Rows are points. To make a cloud, some directions were put in groups of two or more. Within a group, all points are equally far from the middle, so they leave a hole (a ring in 2 directions, a hollow ball in 3). The other directions are filled evenly. Then the cloud was stretched, turned, moved and blurred a little. How many holes are there, and how many directions does each take, smallest first?

Cloud (14 x 2):
[[-12 -20]
 [ 55  16]
 [ 57 -29]
 [ 12 -42]
 [  3 -38]
 [ 62  -4]
 [  8 -40]
 [  4 -39]
 [ 55  16]
 [-17  -3]
 [ 11  32]
 [ 59 -24]
 [  6 -39]
 [ -5 -31]]
Holes: 1 (2)

Cloud, 21 rows:
[[-43  -1  -9]
 [-34  43  -4]
 [-43  11  21]
 [-25 -29  10]
 [ 52  23  48]
 [-30 -13 -23]
 [-11   6  56]
 [-33 -20  -5]
 [ -9 -21  42]
 [  9 -38   6]
 [ 40  59   6]
 [ 45  44 -15]
 [ 24  52  49]
 [ 63  22   7]
 [ 60  -2  22]
 [ 15 -32  31]
 [-18  54 -13]
 [  3  67  10]
 [ 50  -6  41]
 [ 16 -17 -33]
 [-28  27 -31]]
Holes: 1 (3)

Cloud:
[[ 48 -27 -10]
 [-19 -32  14]
 [-43  18  24]
 [ 23 -33  -3]
 [ 49 -27 -14]
 [ 15 -10 -46]
 [ 32 -32  -2]
 [ 36  36  40]
 [ -2  12 -43]
 [ 73  13  12]
 [ 34 -19  61]
 [ 29  45  29]
 [ -9  37 -18]
 [-33   7   0]
 [ 49  22  39]
 [ 59 -24 -18]
 [-20  40  33]
 [ 64  -5  23]
 [  8  -5 -45]
 [-16  36  68]
 [ 13 -23 -25]]
Holes: 1 (2)

Cloud (31 x 4):
[[-60   8 -51   9]
 [ -4  45  14  48]
 [ 14   2  10 -41]
 [-37 -10  16  43]
 [ 15 -12  27 -26]
 [-44 -18  32   0]
 [ 10  45 -11  54]
 [ 10 -18 -53 -20]
 [-33  17   9  54]
 [-37 -25  29 -11]
 [ 31 -17  24   6]
 [-20  36 -35  56]
 [-41 -25   3 -34]
 [-56  -8  27  -6]
 [  7  46 -53  -2]
 [-27  55 -39  -7]
 [-38   6 -32  54]
 [-12  41  11  53]
 [ 31 -19 -47  14]
 [-10  42  12  51]
 [-65  29   0 -12]
 [  2 -26 -54 -13]
 [ -5 -36 -48  17]
 [-48  20  32  23]
 [ -4  52   0 -24]
 [  7  49  30  20]
 [-21  54 -45  -3]
 [-14  47  29  30]
 [-62  33   2 -10]
 [-59  32 -41   1]
 [-33 -21 -38  41]]
Holes: 2 (2, 2)

Cloud (31 x 4):
[[  5 -25  45 -44]
 [ 23  35 -33  25]
 [-29  42  42   4]
 [-42 -33  -9  17]
 [ 47   2  51 -14]
 [ 42 -26  18  34]
 [ -4  46   1  37]
 [-16  48  30  21]
 [-48 -25  10 -48]
 [ 44  26  29 -37]
 [ 49  37  19  30]
 [ 41  24  24 -42]
 [  7  52 -14 -46]
 [-13  40 -10  36]
 [-23  49  40   3]
 [ 48  -9  50  12]
 [ 44  17 -21  30]
 [-60  -8 -25 -17]
 [ 18 -29 -10 -38]
 [-17  41  12  35]
 [ 33  52  24  24]
 [-42  33  44 -22]
 [ 35  -4  35 -42]
 [ 35  -7 -32 -13]
 [ 20 -19  44 -41]
 [ 11  43 -32 -36]
 [ 50  41  38   1]
 [-37  12  25  32]
 [ 33  39 -10  37]
 [ 37   2  25 -46]
 [ 30  57  31  10]]
Holes: 2 (2, 2)

Cloud, 53 rows:
[[ 13 -19  10   7 -28  16]
 [-24  16 -10 -13 -20  40]
 [-10 -49  53  11  59   2]
 [ 17   0   7 -64  21 -48]
 [ 36  16  66  17 -51 -49]
 [ 42 -32  37 -37  23 -15]
 [-30  36  24 -50 -14   2]
 [ -3 -43   2  58  -6   8]
 [-13  23  14  21 -26   0]
 [ 25 -22 -32   6 -17  -5]
 [-45  38 -25   5  54  -5]
 [-20   9  30 -72  21  -9]
 [ 35 -11  82   5 -40  29]
 [-38   1  54 -25  59  12]
 [-56  16  10   8  -4  50]
 [ 28 -11  82 -13  20 -37]
 [  8 -35  46 -48  17   1]
 [ 32 -18  48 -43  29 -23]
 [-18 -16  74 -12 -12   0]
 [ 15  42  15 -21  50  43]
 [ 45  52  50  20  28   7]
 [ -9 -40 -21   0 -20   7]
 [ 12  12  74  11  22 -45]
 [ 21  36 -34 -26 -15  21]
 [-26  65   4 -36  45  39]
 [ 10  41   9  -7  27 -53]
 [-46  17  18  28  12 -31]
 [ 17  -2  26 -79  30 -10]
 [-31  51 -18 -10  44  26]
 [ 34 -23  36  17 -28  16]
 [  6  74  -5 -44   5  28]
 [-43 -56 -29 -19   0  12]
 [ 61 -33  55   0  29 -38]
 [ 19  61  12 -43  11 -40]
 [-60  20  -2  19   2  38]
 [-11  -1  11 -61 -34 -22]
 [ 46 -19  78 -23   5 -45]
 [  9 -45  54 -36  13  35]
 [ -1  -3 -33 -24 -38   6]
 [-27 -26  46  28  20 -53]
 [ 29  62  23  -9   0 -42]
 [-28 -42 -26 -25 -21  -1]
 [-20  24 -41  23  46  12]
 [ -7   1  -4 -20  69   1]
 [ 35 -25 -27 -23  29 -14]
 [-17 -10  29  -9  -5 -52]
 [-26  34 -32  12  43  29]
 [ 34 -32  53 -30 -25 -36]
 [ 17 -50  39   4  31  35]
 [ 38 -35 -18   7   8  -8]
 [-60  26  16 -18  -5  29]
 [ 14 -22   4  56   2  13]
 [-65  30   6 -47  40   7]]
Holes: 1 (3)
